Rows are points. The window is the flat piece filled in between its corners: a triangle in 3 columns, a solid with four corners in 4, and so on. A path goes straight from each point to the next, and from the last back to the first. After which points does the path pass through the window?
In the rows, 128 means zero.

Window (3 x 3)
[[156 121 112]
 [149 149 127]
 [ 51 150 129]]
Path:
(1): [ 97 154  87]
(2): [161 187  94]
(3): [ 52  93 152]
(4): [145 124 133]
(5): [159 132  92]
(6): [158 181 113]
(7): [144  82 114]
(8): [105 155 150]
(9): [ 69 152  94]
(10): [ 80 153 105]
(11): [ 59 134 160]
(12): [118 154 145]
Through the window after points: 2, 4, 6, 10

Window (4 x 4)
[[157 140 179 114]
 [125 159  56 133]
 [ 88 138  73 132]
 [153  88 141 112]]
Path:
(1): [138 157 122 177]
(2): [110 100  73 104]
(3): [124 140  77  98]
(4): [117 125  60 167]
(5): [135 129 127 165]
(6): [106 137 112 107]
(7): [ 78 160  71  78]
(8): [126 111  70 160]
(9): [170 124 212 142]
(10): [120 134 117  80]
(11): [114 128  52 112]
(12): [102 152  98 169]
Through the window after points: none

Window (8 x 8)
[[148 120  90 204 161 163 138 144]
 [110 165 131 144 111  90 144  76]
 [115 125 108  75 193 106 134 129]
 [115 132  58 174 137 217 167 115]
 [224 132  65 124  75 135 100 101]
 [105 193  55 115 153 116 139 137]
 [115 141 134 155  68 175 147 174]
 [176 182 135  43 166  96 146 129]]
Path:
(1): [168 121 131 147 136  68 199 145]
(2): [145 159  98 117 137 119 169 123]
(3): [141 173 113  90 160 135 112 123]
(4): [111 166 106 111 147 174  82 149]
(5): [140 151 106 119 123 110 154 141]
(6): [163 146 101  94 135 117 157 144]
(7): [160 153  90 120 157 154 105 113]
(8): [114 144 100 121 143 182 100 134]
(9): [168 122 121 176  89 120 181 130]
(10): [148 140  93 198  40 157 209 142]
(11): [108 146 130 128 117 165 118 154]
(12): [112 123  80 150 125 159  85  95]
(13): [175 151  94 164 113 134 188 168]
(14): [137 133  56 114 136 133 162 143]
(15): [ 96 178 137 151 168 152 109 117]
(16): [103 172  79  86 162 201  88 114]
Through the window after points: 2, 10, 14, 16

Window (9 x 9)
[[ 80 140 170 133 135  83 136 148 129]
 [149 140 128 138 160 122 146 112 125]
 [109 159 137 122 147 102 107 137 161]
 [126  94 139 175 129 152 137  93 148]
 [115 182 133 123 117 121 113 136 106]
 [111 118 140 148 171 154 124 144 134]
 [249 132 120  81 137 111  62 160 116]
 [108 180 157  82 117 108 141 163 141]
 [149 114 176 179 170 157 118 102 146]]
Path:
(1): [122 142 129 165 123 109 123 190 130]
(2): [140 143 148 187 160  99 117 173 153]
(3): [116 138 151  72 125 142 112 116 118]
(4): [115 135 150 125 151 135 125 123 131]
(5): [140 161 140 151 158  96 114 170 149]
(6): [117 135 119 167 137 131 136 160 144]
(7): [120 123 159 131 142 126 129 108 132]
(8): [124 171 151 108 141 143 113  84 113]
Through the window after points: 6, 8

Window (11 x 11)
[[138 175 137 197 110 180 103  89 126  89 119]
 [160 144 177 138 126 171 151  92 122 117 115]
 [147 162 131  85 115 129 107 132 160 171 177]
 [204 167 164 185 134 171  55  71 115 101  90]
 [ 73 135  97  35 106  96 153  77 125 103  70]
 [131 142 141 132 109  96 141 124 180 210 114]
 [176 145  79 119 138 117 133 114 121 174 144]
 [ 82 164 120  60  79 157 153 132 114 127  35]
 [152 121 126 138 168 103  97 150 125 151 152]
 [168 168 167 188 102 146  75  62  37  83 119]
 [180 123 121 121  80 123 121 143 153 123 144]]
Path:
(1): [143 223  86  94 132 114 143 108 136 107 132]
(2): [185 216 146  79  83  83 149  97 129 125  93]
(3): [111  90 144 174 140 160 117 122 156 186 135]
(4): [129 129 134 125  90 166 103  91 122 151 109]
(5): [142 183 128 107 119 111 151 104 130  98 109]
(6): [151 197 149 114 149  92 108 114 122  63 159]
(7): [144  94 140 133  86 200 139  92 125 207  85]
(8): [168 124 171 159  49 180  72  98 105 158  91]
(9): [140 165 125 142 155 119 129 104 114  98 119]
(10): [ 89 202 155 141  87  90 208 125 182  81 104]
(11): [171 115 134 111 136 183  85  78  86 145 114]
(12): [153 110 135 105 125 157  83  98 121 126 119]
(13): [141 184 129 143 111 131 137 111 109 109 112]
(14): [199 188 181 131 159 106 145 127 138 116 137]
(15): [116 125  71 158 100 167  92  95 115 146 124]
(16): [163 108 121 128 122 133 113 113 121 176 124]
Through the window after points: 2, 6, 10, 14, 16

Window (14 x 14)
[[107 130  80 154 117 175 174 113 139  98 174 111 158 148]
 [131 106 144 155  72 125  44 108 151  82 126 142 112 161]
 [ 76 110 134 155 134 134 185 145  82 109  93 156  82  63]
 [120  91  97 148 117  98 138 157 120 135 151 191 197 125]
 [124 143 187 225 129  85  52 121 108 167 143 116 109 153]
 [102 125  65 132 160 107 149  96  73 131 176 228 134 123]
 [105 142  85  40 110 134  85  96 146  97  72 102 123 182]
 [164  81 135 153 140 148  88  88 196 189 138 144 102 193]
 [203 134 170 167 178  68 160 128 142 106 132 159 168 185]
 [101 117 124 167 155 140  79 154  81  60 133 135 146  72]
 [ 93 148 145  95  97 210 169 149  99 130 107 150  94  51]
 [104 121  89  65  91 133 114 141 154 106 184  84 112 113]
 [158 110 148 211 111 148 143 134  47 128 150  89 114  86]
 [157 144  80 172  94  84 134 122 168 125 125 159 182  66]]
Path:
(1): [182 104  95 176 189 127 162 176 124 117 121 141  67 179]
(2): [118 136  52 141 130 123 139 165  85 142 146 224 111 161]
(3): [105 115 123 127 153 114 136  57 104 110 164 155 150  89]
(4): [135 120 150 140 132 117 127 101 128 141 127 139 143 129]
(5): [147 127 119 198 134 121 126 155 109  89 132 163 115 143]
(6): [ 85 154  98 202 114 110 128 226 157 150 174 151  98 115]
(7): [130 100 120 101 118 141 101  60 103 102 111 124 149 119]
(8): [119  82 136 146 139 133 127 113 107 131 144 157 162 103]
(9): [126 130  89 158 109 100 136 156 116 125 149 169 154 137]
(10): [107 151  88 199 129 148  96 166 111 130 147 138 137 160]
(11): [154  58 138  65 111  69 158  51 153  89 148 137 148  92]
(12): [122 136 147 148 103 112 108 101 115 120 142 140 160 114]
Through the window after points: 2, 8, 12

Window (14 x 14)
[[102 146 109 131  95  48 124 111 136 141 123  90 137 142]
 [ 95 143 111 109 140  57 110 162 133  97 109 103 130 105]
 [103 132 137 112 120  61  80 148 167 154 153 100 125 146]
 [177 103 163 124 160 118 105 109 140 172 104 138 128  96]
 [143  63 175  76 118  72 175 127 121 142 114 168 125 139]
 [ 82 118  87  90 165  57 119 124 141 123 129  69 154 152]
 [127 155 128 151 144 116 100 102 163  98 163 144 155 136]
 [101 118  93 110 106 124  97 149 129 122 104 121 142 152]
 [113 147 126  94 153 137 104 109 100 182 205 119 124  95]
 [159  90 133 198 141 132 123 151  95  86 116 103 150 123]
 [141  99  67 141  90  73  67  24 155 114 249 151 149 127]
 [ 94 112 150 145 168 126 138 117 114  91 129 107  79 110]
 [102  98  90 150 182 112 167 107 209 111 178 176 115  97]
 [157 154 125 131 146 135 119 143 139 109 144  91  98 120]]
Path:
(1): [ 77 148 108 130 184  78 126 137 133 129 122 148  77 141]
(2): [140 118 102 124 148  83 105 114 110 153 172 133 127 128]
(3): [113 112 150 143 125 127 116 107 186  96 128 107 146 125]
(4): [108 105 132 136 130 105 105 104 160 104 131  80 136 114]
(5): [131 139  77 109 160  50 123 164 108 162 179 164 138 168]
(6): [152 124  96 150 162  93 100 121 111 137 148 121 126 163]
(7): [ 77 125 169  83  89  93 130 131 150 112 117  86 150  85]
(8): [121 116 123 131 119 120 117 100 148 118 192  84 161  91]
(9): [123 123  99 120 138  89  91  85 128 139 182 152 118 136]
(10): [132 154 128 113 143  68 154 119 102 115 154 183 103 189]
(11): [117  97 124 110 133 102 110 115 164 138 142 111 136  97]
(12): [113 109 140 110 123 143  75 140 157  75 139  62 145  89]
(13): [143 156 104 134 158  82 146 125 122 148 148 136 100 146]
(14): [153 114 101 129 145  75 110 135  93 159 158 119 100 136]
(15): [106 116 119 121 129 110 114 121 156 112 128 116 145 121]
(16): [131 102 151 129 127 129 123 110 122 102 152  93 134  99]
Through the window after points: 4, 8, 12, 16

Window (14 x 14)
[[138 132  84 147 198 170 149  54 145  76 148 131 164  85]
 [196 125 125  99 135 164  92  92 143  83  91 221 134 104]
 [135 128 186  62 178  81 113 105 109 130 101 127 145 145]
 [141 123 132  55 173  85 127 136  92  62 116 161 161 118]
 [124  93  99 141 155  96 124 105 150 117 193  43  79  58]
 [145 139 182 130 169  98 121 173 112 105 117  82  95 134]
 [189 120  98 145 119  57 126 133 103 158  96 142 115 158]
 [ 85 164 208 106 117 118 150 163 117 139 155 117 160 149]
 [163 167 135  77 157 129  91 101  73  96 124 140 153 103]
 [115 130 150 161 133 110  63 119 136  79 100 130 189 137]
 [110  75 154 106 105 190 116 222 112 176   8  61  51  72]
 [134 129  77  75 209 128  92 113 134 110 169 128 151 172]
 [108 156 145 174 142  73 101  94  96 101 112 196 114 123]
 [171 193 119 132 130  31 121 146 144 166  84 179 111 111]]
Path:
(1): [120 126 136  70 122  91 103 125 128  89  85 112 143 174]
(2): [143 134 160 148 175 114 102 129 112 124 118 149 149  84]
(3): [136 132 167 102 171  97 142 192  94 145 156 131 183 122]
(4): [115 152 174 126 128 117 114 122 131  99 109 102  97 141]
(5): [143 142 141 104 130  93 117 133 125 105  95 135  99 118]
(6): [162 128 124 108 162 132 121 135 106 145 111 144 130 102]
(7): [156 136 130 116 175 121 101 164  83 136 150 206 158  51]
(8): [145 136 136  92 138  97 135 102 144 108  81  89  93 164]
Through the window after points: 1, 3

Window (14 x 14)
[[130 114 119 145 176  75 124 132 137  77 138 111 114 163]
 [ 58 135 129 148 178  51  38  82 108 147 124  80 125 153]
 [114 158 116 146 197 202 100 143 112 168 175 142 101 214]
 [ 82 135  88  77 105 108 135 190 168 145  71 135 178 114]
 [ 99 135 143 123 133  52 110 159 130 168 165 132  85 160]
 [ 78  92 137  79  86  91 109 124 170 185  76 213  82  77]
 [ 90  93  60  94 147 154 161 111 104 171 113 125  64 110]
 [ 86 119  88 179 115  90  82 151 115  89 178 146 132 173]
 [116 209 148 162 151 168 122 185 101 127 149 156 116 135]
 [ 92 149 107  24 147 168 157  97  86 143 128 128 109 137]
 [164 133  70 126 107 111  73  71 127 165 143 135  91 160]
 [ 76  69 163 183  97  95 161 180 134 141  89 135 127 185]
 [ 70  60 128  60 128  97 101 160  98 152 135  93 162  65]
 [127 120  92 110 201 109 102 174  20 145 121 173  99 118]]
Path:
(1): [140 164 144  75 148 149 100 200 120  87 111  96  80 168]
(2): [103 123 117 105 145 127  84 143 108 128 118 116  90 159]
(3): [112 142  90 141 152 113 143 135 100 152 155 139 145 132]
(4): [122 101 116 140 186 131 144 129 118 153 161 138 145 135]
(5): [ 70 129 115  66 108  89  59 182  71 123 100 118  92 113]
(6): [ 84 107  96 105 117 115  73 157 101  88 135 133  62  97]
(7): [123 138 132 136 175  88 117 129  99 194 120 158 150 176]
(8): [133 128 119 130 130 116 162 138 135 161 149 170 150 115]
(9): [ 88 126 117  97 134 116 116 156 111 144 127 130  81 155]
(10): [ 95 107 111 131  89 114  72 182 121 129  99 116  29 132]
(11): [ 85  99 142 126 126 100 149 136 137 160 110 166 143 140]
(12): [ 85 111  98 145 154  97 122 125  98 157 145 134 126 143]
Through the window after points: 4, 10

Window (14 x 14)
[[130 121  69 157 138 191  84 107 159 162  90 117 151 140]
 [116  30 167  87 130  81  97 159 126 141 108 135 137 130]
 [ 97 147  60  49 142 192 115 143 146 112  52 135 137 193]
 [111 137 234 177 169  84 138 144 148 122  97  84  40  90]
 [111 176 160  67 120  75 134 167 196 153 155 122 145 140]
 [125 135 203 119 119 130 147 134 181 174 162 147 147 179]
 [132  99 125 118 121 179  58  61 148 117 127 138 100 146]
 [157 119 173 127 164  80 119 117 106 171 186 179 108 152]
 [ 87  82 153 125 152  58 156 159  94  91 180 111 148 166]
 [ 62 135 124 113 141 170 133 144 126 171 137 125 128 110]
 [ 81 102  96 134 126 143 148 185 159 110 128 116  65 147]
 [135  97  86 104 112 221 156 169 135 106 100  80  96  93]
 [ 99 109 100 136 147 163 229 110 223 124 178 158 148 104]
 [106  93 129 138 154 166 123 170 172  86 141 157 153 110]]
Path:
(1): [ 82  85 152 135  79 170 138 109  95 138  98 161 150 123]
(2): [112 119 147 127 120 113 154 142 139 118 138 138 104 138]
(3): [ 95 105 148  99 187 130 120 154 164 141 152 118 117 140]
(4): [103 100  97 129 229 180 122 174 152 146 149  87 126 139]
(5): [104 122 154 128  80 111 143 126 158 110 112 138 124 130]
(6): [ 82 163 120 171  80 140 155 211 137 120  91 139 117 126]
(7): [126  88 146  86 180 145 130 115 161 142 139 106 121 134]
(8): [154 144 130 112 207 107  99 153 209 141 156  92 104 152]
Through the window after points: none
